Each row is a point. To make a cloud, some directions were put in groups of two or more. Within a group, all points are equally far from the middle, so they leave a hole (a ring in 2 directions, a hollow ball in 3). The other directions are filled evenly. Then the cloud was stretched, turned, moved and blurred a little. Count the holes, and give their numbers of directions, smallest first.
In the rows, 128 means zero.

Cloud:
[[ 65 105 165]
 [121 157 109]
 [126  71  79]
 [171 103 102]
 [173 120 170]
 [130 108 179]
 [173  98 132]
 [137 169 232]
 [192 124 179]
 [ 93  84 145]
 [ 95  99  76]
 [140  97 191]
 [112 110  69]
 [117 168  99]
 [197  73 174]
 [144  76 130]
 [139 169 193]
 [ 87 122 110]
 [162 207 137]
 [177 100  80]]
Holes: 0

Cloud:
[[182  89 187 131]
 [ 99 142 127  70]
 [144  87  75 101]
 [132 179 180 145]
 [142  80  75 122]
 [ 98 132 212 101]
 [154 133 149  44]
 [129 110 120  47]
 [153 189 164 126]
 [ 96 179  59 155]
 [144 165 133 193]
 [128 171  95 100]
 [ 66 169  96 132]
 [123 175 135 146]
 [116 188 107 150]
 [134 139 156 152]
 [135 192  83 164]
 [117 111  73 131]
 [192  83 169 140]
 [104  69 149 102]
 [143 148 126  36]
 [136 248 173 127]
 [167 123 147  60]
 [149  56 103 114]
 [ 97 157 141 130]
 [147  83  43 156]
 [119  90 198 126]
 [165  99 158 163]
 [134 133  34 193]]
Holes: 0

Cloud:
[[182 124  75 166]
 [ 91 190 149 113]
 [ 63 141 105 162]
 [ 98 175  50 123]
 [ 84 201 117 145]
 [140 163 192 176]
 [ 76  92 163 155]
 [166  91 134  93]
 [176  68 187 149]
 [ 91 117 207 134]
 [ 94  82 178 161]
 [152  98  69 124]
 [102 158 200 142]
 [151  84 109  97]
 [112 101 105  82]
 [177 103  96 179]
 [106 193 124  99]
 [195 154 138 184]
 [192 153 130 188]
 [185  77 156 118]
 [138  96 116  83]
 [137 163 146 200]
 [112 132  48 114]
 [ 86 124  64 107]
 [199 115 164 119]
 [198 152 111 178]]
Holes: 2 (2, 2)

Cloud (27 x 4):
[[182  38  57  93]
 [ 91 199 110 144]
 [162  73  99  62]
 [194 167 147  94]
 [138 127 142 164]
 [ 87  95  92 113]
 [183 182 149 158]
 [110 234 175 175]
 [175 139 139  82]
 [120 173 110  78]
 [173 147 157 156]
 [ 96 151 111 148]
 [181 161 114 155]
 [180 163  85 135]
 [ 89 155 159  91]
 [154  78 165 114]
 [178 153  68 115]
 [ 80 128 104  89]
 [ 85 213 113 147]
 [102 165 191 146]
 [ 96 199 185 172]
 [137 208 180 123]
 [147  94  70  93]
 [106 213 130 167]
 [157 132 139 161]
 [166  88 153 153]
 [136 156 171 112]]
Holes: 1 (2)

Cloud, 51 rows:
[[135  88 201  79  88 125]
 [144  90 119 143 127 127]
 [129 134 127 212 156 171]
 [ 87 160 143 109 115 134]
 [166 134 159 138 130 103]
 [138 184 157 112  87 122]
 [ 77  93  88 126 201 163]
 [142 158 142 195 209 155]
 [122 104 177 121 148 107]
 [101 122 166  67 140 103]
 [156  88 149 141 139 249]
 [ 53 150 111 141 154 105]
 [ 49 143 129 146 158 109]
 [165 118 124  88  85 187]
 [ 55 148 126  96 136 157]
 [116 123  96 146 177 170]
 [ 69 174 132 114 150 120]
 [175  91 146 137 124 233]
 [107 131 153 169 194 145]
 [118  86 183 156  88 183]
 [ 86 169 150 132 134 140]
 [148  96 120 164 129 202]
 [176  94 154  92 115 130]
 [ 69  96 151 114 101 159]
 [141 138 149 126 115  63]
 [ 72 102  97 119 115 129]
 [166 101 221  71 117 134]
 [149  59 154 150 113 202]
 [117 110 149  58 124 133]
 [108 144 186  56  68  75]
 [133 141 137 111  97 227]
 [173 127 191  84  68 138]
 [ 68  98 129 145 151 104]
 [140  97 101  74 112  89]
 [122 118 101  98 117 115]
 [107 111 182 165  77 124]
 [121 100  89 158 200 177]
 [107 127 137 111 153  90]
 [180 144 157  60 154 197]
 [116 167 159 124  98  77]
 [195 112 115 140 176 186]
 [ 70 132 102 145 218 109]
 [ 54 128 127 191 137  81]
 [137  66 129 184 137 181]
 [ 87  77 151  77 120  88]
 [ 86 105 141 128 185  68]
 [102 107 125 130 210 181]
 [151 177 192 118  37 143]
 [ 63 139 107 177 141 149]
 [ 89 187  91 132 106 145]
 [126 123 182 101 133 110]]
Holes: 0

Cloud, 55 rows:
[[129 110 124  48 134 133]
 [107  93 162 161 206  65]
 [ 97 126  99  26 130 115]
 [168  48 153 176 191 109]
 [ 82 172 127  63 215 124]
 [190 185 180 119 148 112]
 [ 90 106 192  69 162 130]
 [100 141 122 158 176 107]
 [113 132 100 124 129 151]
 [125 187  99  88 134  92]
 [120  80 172 125 140 168]
 [ 84 117 110 107 156 120]
 [157 173 137 184 145 161]
 [190 100 100  94  88 153]
 [182  98 139 136  62 107]
 [ 74 129 197 101 137 145]
 [130 118 152 143  51 120]
 [108 145 110 179 108 126]
 [159  90  76 152 106 101]
 [129  22 159 129 141 101]
 [130 124 119  79 121  61]
 [ 88  99 170 149 126 106]
 [193 113 113  61 180 147]
 [196 148  86 186 131 170]
 [173 150 156 204 126 159]
 [131 157 173 109 148 121]
 [ 96 106 180 114 105  67]
 [161 140 104 100 194 141]
 [235  93 123 141 170 101]
 [ 89  67 157  58 156  94]
 [ 81 103 126  54 142 142]
 [ 27 106 114 139 131 105]
 [104 152 203 141 140 134]
 [101  48 114 126 188 165]
 [131 126 162 142  94 121]
 [213 165 144  87 112 126]
 [127 210 107  65 152 136]
 [126 146 184 128  98 145]
 [104  92 192 158 158 121]
 [147  71 140 104  60  71]
 [109 209 158 158 190 153]
 [107 146 140  57  65 105]
 [154 128 159  68 183 103]
 [157 119 161 232  60 106]
 [108 180 123  11 183 122]
 [112 105 171 105 196  57]
 [196  96 128 208  87 104]
 [ 74 109 145 134 182 115]
 [138  74 130 188 156  66]
 [236  84 114 129 154  99]
 [ 34 103 159 108 167 133]
 [126  96 218 163 133 140]
 [191 162 159 101 109 173]
 [ 43 104 149 147 193 103]
 [170 135 158 103 188 188]]
Holes: 0

Cloud:
[[153 141 141  83  69  45 115 140]
 [178 126 113  43 156  90 183 146]
 [126 117  99 204  85 175 157 113]
 [136 183 142 124 178  39 137  97]
 [174 197 135 105 105 170 197 134]
 [179 171 161  75 118 110 150 189]
 [175 113  74  74  87 153 185  88]
 [115 118 125 194  93 138 103  81]
 [126 180 168 106  83 139 198 168]
 [175 180 150 148 137 173 160 159]
 [128 129 115 115 184 108 114 112]
 [210 176 163 163  93  87 135 148]
 [134  70 140  65  95 195 137 160]
 [122 115 152 182 115 149 175  89]
 [181 209 222 143 118 107 126 144]
 [174 126 115  52 170 129 133 138]
 [143 126  73 146 147 168 116  87]
 [118 133 128 216 108 156 165 111]
 [219 125  94  84 114 158 187  85]
 [114 100 142 157 163  92  98  81]
 [132 125 189 169  71 157 139 211]
 [ 95 141 124 160  68 191  65 129]
 [ 69 127 143 168 109  43 110 122]
 [201 157 136 161 133  87 164 145]
 [115 131 194 135 139 134 230 141]
 [158 154 121 109 165  72 112  59]
 [208 151 105 125  79 109 201 156]
 [213 164 205 110  81  89 156 168]
 [204  90 158  20  78 115 122 157]
 [127 155 205 186 123 178 129 149]
 [115 122 196 122  97 135 166 212]
 [ 76 149 123 169  99 152 172 188]
 [173 140 178  65  72 168 148 118]
 [128 144 194 175 155 162 162 167]
 [197 119  81 113  84  97  67 165]
 [147 149 110 130 132 145 124 206]
 [147 113 133 160  30 166 126 130]
 [231 139 108 141 123 156 190 124]
 [169 103 152 203 117 154 143 117]
 [107 144 127 224 105  80 116 159]
 [148  59 145 120 151 186 188 108]
 [153 159 127  94 106 172 217  90]
 [118 112 166  34 116 126 149 137]
 [183 174 162 103 123 174 103  99]
 [ 85 147 109 144  82 208 157 111]
 [177 182 188  85 142 111 183 165]
 [146  90 182  18 124 110 174 186]
 [134 168  95  91 114  56 168 123]
 [135  78 154 143 106 100  66 138]
 [166 168 188  82  77 102 163 190]
 [194 176 155 158 130  67 165 126]
 [151  73 142 106 149 215 135 139]
 [190 164 182  81  86 147 192 183]
 [214 118 144  65 105  80  86 143]
 [141 117 124 161 118  73  55 135]
 [158 145 198 141  55 125 150 107]
 [154  76 152  48  65 148 119 167]
 [173 140  83  88 134  86 125  89]
 [130 143 135 182  91 218 140 179]
 [191 113 157  89  36 180 150 147]
 [126 103 158 174 123  59  83 162]
 [116 146 139 178  94  74  36 161]
 [151  52 148 109  86 138  78 178]
 [ 96 155 146 228 102  63 101 151]
 [109 143 179 194  91  80 175 134]
 [172 133 104 107  81  84 203 169]
 [153 159 172  54  94  91 149 185]
 [126  74 114  96 158 164 122 164]
 [167 114 177 154 110 210 114 155]
 [199 134 116  61 103 166  87 142]
 [109 116 149  93 121  65 148  72]
 [123 137 176 132 126 154 230 116]
 [113 139 171 206 152 146 170  86]
 [ 77 142  98  74 107 117 156 109]
 [102 128 157 190 158  94 166 152]
 [ 92 129 192 148 145 126 167 186]
 [141 128 150 209 102 139  92  87]
 [194 169 138 130 128  87 201 130]
 [104 115 149 176 156  98 168 162]
 [172 199 180 136 164 139 183 114]
 [ 96 182 139 105  92 114 192 167]
 [158 170 113 106 110 126 103 196]
 [109 113 187 178  98  54 107 171]
 [123 188 198  97 127 101 212 140]
 [178 155 144  74 101  92  76 163]]
Holes: 3 (2, 2, 2)

Cloud:
[[185 105 167 184 137 100 109 134]
 [111 114  85 185  54 104  57 131]
 [ 62 153 129 125 152  62 150 136]
 [ 87 105 148  71  69 121  85 188]
 [132 128  53 122 121  95 132  99]
 [ 77 201 159 112  86  90 107 142]
 [ 53 144 101  99  58 114 107  92]
 [166 100 192 134  80 157  68 187]
 [159  91 167 197 107 201 137  69]
 [100  58 130  71 125 151 110 134]
 [114 169 121 145 123  90  81 217]
 [195  49 170 188  63 184 157 143]
 [118  58 166 137 137 171 108 169]
 [148 111 144  97 136  44 158 145]
 [176 118 191 169 127 185  88 149]
 [ 69 106 141  90 124 133 186 121]
 [ 62 201 131 164  76 120 121 148]
 [121  74 116  81 103 138 103  62]
 [153  57 167 149 101 117 194  91]
 [156 101 207 194  83 162 145 181]
 [ 94  93  80 167  90 187  63 181]
 [149  67 140 164  46 185 137 205]
 [174 100  98 102 101 140 104  78]
 [124 121 154 127  39 173 163 108]
 [160  64 154 112  63 213 193 125]
 [ 77  91 171  90  99 164 169 102]
 [197  66 173 144 139 108 106 137]
 [121 192 157 144  65 140 130 117]
 [133  93 161  70  66  87 140 154]
 [160  65 178 110 100 109 151  71]
 [108 175 141 125 129 156  53 142]
 [183 100 154 103 154 175 122 180]
 [146 154 186 186  74 174 177 130]
 [165 114 171  85 156 125 174 168]
 [ 81 111 118  75  88 113 176 154]
 [131 186 159 109 110  88  82 191]
 [147 113 131 141 117 231 171  87]
 [ 89 106  88 167  76 171  38 180]
 [ 50 203 121 108 124  77 127 157]
 [121 150 151 157 139 172 124  56]
 [165  46 137 124 123 154 179  69]
 [ 97 214  91 106 119 119 119 152]
 [124 120 167 121  92  53 133  90]
 [100 122 180 136 148 171 137  84]
 [173 112 174 120 113 221  89 168]
 [122 158 164 108 126  47  87 130]
 [ 99 146 147 155 123 221 150 179]
 [166  80 105 189 117 202  86 110]
 [ 78  85  63 186 128 104  67  94]
 [134 180 158 105 120 137 168 210]
 [148  86 176 158  85 163 159  51]
 [159  62 179 140  92 131 150 217]
 [185 171 170 119 137 196 149 151]
 [ 95  93 156 176  73 160  99  59]
 [159 142 185 131 152  75 130 149]
 [171  20 132 158 117 165 150  84]
 [100 119  73 114 110 197 140 133]
 [ 84 142  89 208 119 114 114 138]
 [146 166 168 157 141 160 146  71]
 [ 99  82  59 102  94 174  99 149]
 [159 109 157 206 108 137 151 177]
 [ 66 139 117 121 120  66  83 205]
 [107  81  58 106 116  68  45 149]
 [157 153 124  95 142 123 165  85]
 [121 136  95 204 121  83 119 122]
 [136  56 130  89 145 137 163  92]
 [101 124 164  91  57 213 128 161]
 [ 65 144 103 142  75  61 136  94]
 [167  67 175 187  63 141 131 183]
 [161 140 202 143 149 158 165 187]
 [121  82  67 159 108 170  51 160]
 [ 66 125 160 115 136 159 141 174]
 [121  88  61 188 122 157  83 100]
 [125 122 174  96 120 190  84 150]
 [143  88  86  87 137 152 149 149]
 [105 133  82 111  73 192  68 127]
 [142  58 117 142 146  99  98  61]
 [144 131 224 182  91 176 153 139]]
Holes: 2 (4, 4)

Cloud, 98 rows:
[[188  99 149 138 203 146 146  91  82]
 [166 147  89 131 167 155 155 142 119]
 [ 87 125 141 157 201 195 143 137 134]
 [188 122 145 116 213 108 105 120 111]
 [137 127 141 173 100 108 173 123 123]
 [144 119 132  60 157 160  91 160 191]
 [134 114 123  76 207 131  81  54 165]
 [133 143  94 121  90  90 133 121 161]
 [125  77 140 141 188 118 153 113 179]
 [112 158 115 104 140 193 168 166 141]
 [140 167 147  96 147 155 168 153 101]
 [ 63 123 138 160 151 153 120 134 111]
 [108 107 163  57 185 131 105 136 151]
 [147 133  90  65 109 144 113 117 188]
 [109 150 112 163 122 151  78  86 116]
 [115 111 150 111 101 172 169 144 103]
 [137 182 175 169 156 134 143 107 145]
 [130 150 146 181  65 120 125 125  87]
 [ 74 147 175 147 145 129 126  74 131]
 [151  98  97 147 118 148 157 169  87]
 [169 141 197 102 136 101  75  90 171]
 [128 100 132 139 143 140 165 103 183]
 [173  68 138 122 205 145 152 138  88]
 [ 93 147 173 167 116 182 153 142 156]
 [ 97 145 141  76 154 179 139 156 124]
 [202  94 163 116 166  83 135 121 116]
 [178 162 157  81 161 130 100  88 100]
 [140 113 138 177 186  93 134  64 144]
 [140 158 117 121 131  99 146 158 147]
 [140 104 138  85  77 123 130 157 120]
 [165 122 149 133 204  73 100  83 152]
 [134 137 181  96 165 189 166 130 149]
 [114 178 103 155 146 126  83  52 148]
 [ 86 158  95 111 175 160  85  94 164]
 [ 88 146 100  98 215 156 112 110 189]
 [ 88 123 148 106 184 178 146 174 131]
 [103 152 156 151  82 170 110 142 116]
 [ 76 144 156 170 183 176 138  89 117]
 [ 82 136 122 159 203 162 121 141 175]
 [190 113 158 101 108 159 153 122 121]
 [219 131 165  94 180 119 115 110 111]
 [116 167 157 147 155 173  93  81 188]
 [119 161 156 107 186 180 102  75 147]
 [ 58 161 149 144 171 157 140 102 187]
 [158 109 138  92 249 121  95  93 156]
 [134 132 156 144  97 106 159 157  87]
 [153 122 140 119  51 125 115 148 153]
 [150 164 167 134 119 173 137 179 125]
 [142 191 119 122 158 113 106  63 138]
 [163  93 116 108 109 142 159 108  95]
 [147 153 172 111 106  89  75 127 176]
 [124 141 184 117 200 132 109 130 105]
 [126 165 179 116 156 158 157 171 115]
 [136 101 118 129 198  95  91  81 203]
 [123 122  98  86 229 166 135 127 165]
 [150  89 122 147 120 112 163  95  84]
 [ 83 122 139 131 140 195 140 117 122]
 [ 97 142 154 159 166  85  85  84 170]
 [158 120 167  73 166 161 140 118 195]
 [192 111 155 112 149  72 122 134 125]
 [162 136 208 104 155 162 110 140 119]
 [130 157 110 116 208 106  77  61 176]
 [164 142 190  83 146 152 110 169 130]
 [108 140  75 163 165 115 133  71 129]
 [116  91 129 181 141 106 115  91  81]
 [ 53 131 145 164 142 147 125 139 133]
 [170 197 137 102 145 135 107 112 169]
 [ 95 123 113  94  87 149 136 157 129]
 [105 172 156 104 126 106 127 114 114]
 [ 92 121 154 178 141 102  86  82 168]
 [167 116 173 169 131 110 164 142  92]
 [159 166 136 144 213 129 125  83 133]
 [166  99 150  93 154  96 165 143 112]
 [150 104 122 115 199 190 128 132 171]
 [142 138 142 179 110 125  69 111 125]
 [136 139 138 196 128  80 114 102 132]
 [128  79  95 144 129 114  90 115 163]
 [123  75 141 129 215 110 120 132 138]
 [117  91 151  99 170 109  77  97 122]
 [133 138 131  63 112 176 102 140 151]
 [ 85 104 121 144 182 123 147 127 192]
 [142 184 129 163  84 137 120  79 135]
 [101 111 108  52 151 141 114 123 155]
 [ 96 142  88 129 134 162 149 170 179]
 [149 192 138 105 132 160  98 128 126]
 [125 147 150  91  80 152 113  97 151]
 [ 89  86 157  97 160 113 124 118 167]
 [100 146 188 120 151 151 143 148  95]
 [ 90 151 148 162 124 170 109  80 111]
 [118 142 173 149 130 170 151 155 186]
 [199 113 135 148 134 127 108  63 110]
 [155 116 150 142 200 125 114 128  76]
 [178 158 102 142 103 151 127 139  99]
 [131 159 126  64  96 131 120 101 163]
 [121 132 122 102 245 125 106  90 145]
 [119 134 125  82 192 157 156 108 200]
 [176 143  99 117 109 108  89  68 105]
 [ 91 129 167 140 146 196 139 133 111]]
Holes: 2 (3, 6)

Cloud, 94 rows:
[[106 104 133 127 156  26 124 147 146]
 [189 109 146 134 155 128  71  84 124]
 [178 152  76  80 191  48  93 152 119]
 [ 89 140 113  53 119  87  91 128 178]
 [164 101 178  51 153  55 101 143 137]
 [185  87 112 173 103  82  92  90 197]
 [133 117 133 187 148 156 172 119 125]
 [ 86 121  57  54 138 115 123 145 133]
 [141 108 117 103 148  30  61 118 141]
 [ 94 134  34  80 190 125 161 130 161]
 [154 130 148 205 135 144 142 182  76]
 [147 197  79 139 162  91  93 150 124]
 [ 95 124  67  81 135 127  78 155 187]
 [141 162  33  98 117  77  70 172 179]
 [204  87 143  48 168 117 127  81 147]
 [147 174  74  91  81 108 131 141  61]
 [146 155  66  39 125  85 139 183 194]
 [160 140 112  78 168 114  92  63 116]
 [217 138 149 183 140 124 155 132 127]
 [119 175 127 160 119 179  97 124  75]
 [111 186 114 128 114  87 106  88  74]
 [191 148 116 184 169  27 174 114  97]
 [109 129 157 215 159  78 108 129 115]
 [146 149 166 127 163  82  72 129  51]
 [144 127  31  44 133  70 116 101 172]
 [ 85 108 140 104 104 105  79 196 167]
 [143 126  78  45 144 166 143 155  95]
 [101 113 161 105 128 146 206 130 112]
 [136 164 133  98 140 128 141  60  93]
 [178 116 148 120 166 126 233 140 173]
 [117 120 172 120  70 197 128  84 101]
 [108 177  90 159  95 134  69 172  69]
 [149 155 108  47 157 104 173 207 156]
 [ 59 149 127 175 102  69 142 192 114]
 [ 85 183 160 184  88 116 134 153 133]
 [142 164 122 149 115  51 105 112  57]
 [ 58 157 149  98 189 129 153 164 149]
 [100 136 138 133 133  86 124 164 211]
 [187 164  70 134 134 118 202 168 146]
 [121 129  61  62 156 130  77 140 197]
 [ 77 172  96 136 187 150 167  86 130]
 [108 103 134  96 116 182 144 104 193]
 [179 164 102 136  98 142 141 194 131]
 [113 187  93 188  61  97 158 124 159]
 [179 109 103  77  58 102 128 174  88]
 [142 162  41 112  96  81 137 207 156]
 [ 57 161 132 141  75  96 159 189 142]
 [134  92 186 128  43 112 157 171 156]
 [153 171 162 121 119  77 111 136  65]
 [211 113  98 106 166  27 112  78 107]
 [127 188 157 143 201  86 160 161 135]
 [140 119  72  64 203 124 174 162 116]
 [114 148 129 159 132 201 168 145  42]
 [124 114 154 117 105  82  89 150 213]
 [140 145  94  95  22 112  87 205 130]
 [175 159 107  75 106 202 173 147  90]
 [124 109 164 122  83  57  83 160 167]
 [172 117 121 131 165 109  65  68 123]
 [152 155 122 115 170  89  62  86 113]
 [169 154 160 112 158 143 195 151  38]
 [184 156  97 175 115  95 194 103 114]
 [111 134  83 172 138 138 145 176 165]
 [142 184 119 106 185 142  91 151 116]
 [122 151  90 110 186 130 219 140 106]
 [145 194 123 151  52 118 139 110 152]
 [145  96 150 101 125 157 126 120 236]
 [129 137  87  64 122 153  76  72 148]
 [ 91 116 155  88 130  95  89 183 181]
 [145 174  71 133  56  98  63 163 122]
 [115 207  87  97 184 125 170 139  89]
 [157 137  82  79 181 117 123 142  59]
 [181 153  94 155 215  61 186  83  86]
 [102 135  62  65 165 181 187 125 186]
 [156 133 107 157  81 117  46 120 117]
 [ 82 192  77 146 131  97 125 182  38]
 [190  64  72 105  77  96 133 116 166]
 [186 141  68 123 179 145 127  94  82]
 [123 101 133  82 163  42 129 150 162]
 [164 193  38 119 138 114 171  74  94]
 [130 154 142 121  88  61 114 109 170]
 [192 123 107 175 200 122 154  55 116]
 [ 73 151 132 180 134 181 153 122  78]
 [152 138  95 137 169 143 171 141  24]
 [143 104 115 169  77 140 146  71 110]
 [125 114  88 105 118 110  47  97 137]
 [147 119  63 121  33 157 129 209 116]
 [177 135  76  80  77 148 133 114  82]
 [ 88 170  94 123 214  95 151 163 144]
 [116 181 126  77 143 211 146 132  51]
 [122 172  62  82 122 104 141 178  63]
 [163 153 114  65 126 108  89 197 188]
 [155  77 134 158 110  76 195 200 131]
 [104  94 173  83 129 128  77 189 166]
 [116 153  45  95 207 138 143 145 114]]
Holes: 2 (3, 3)
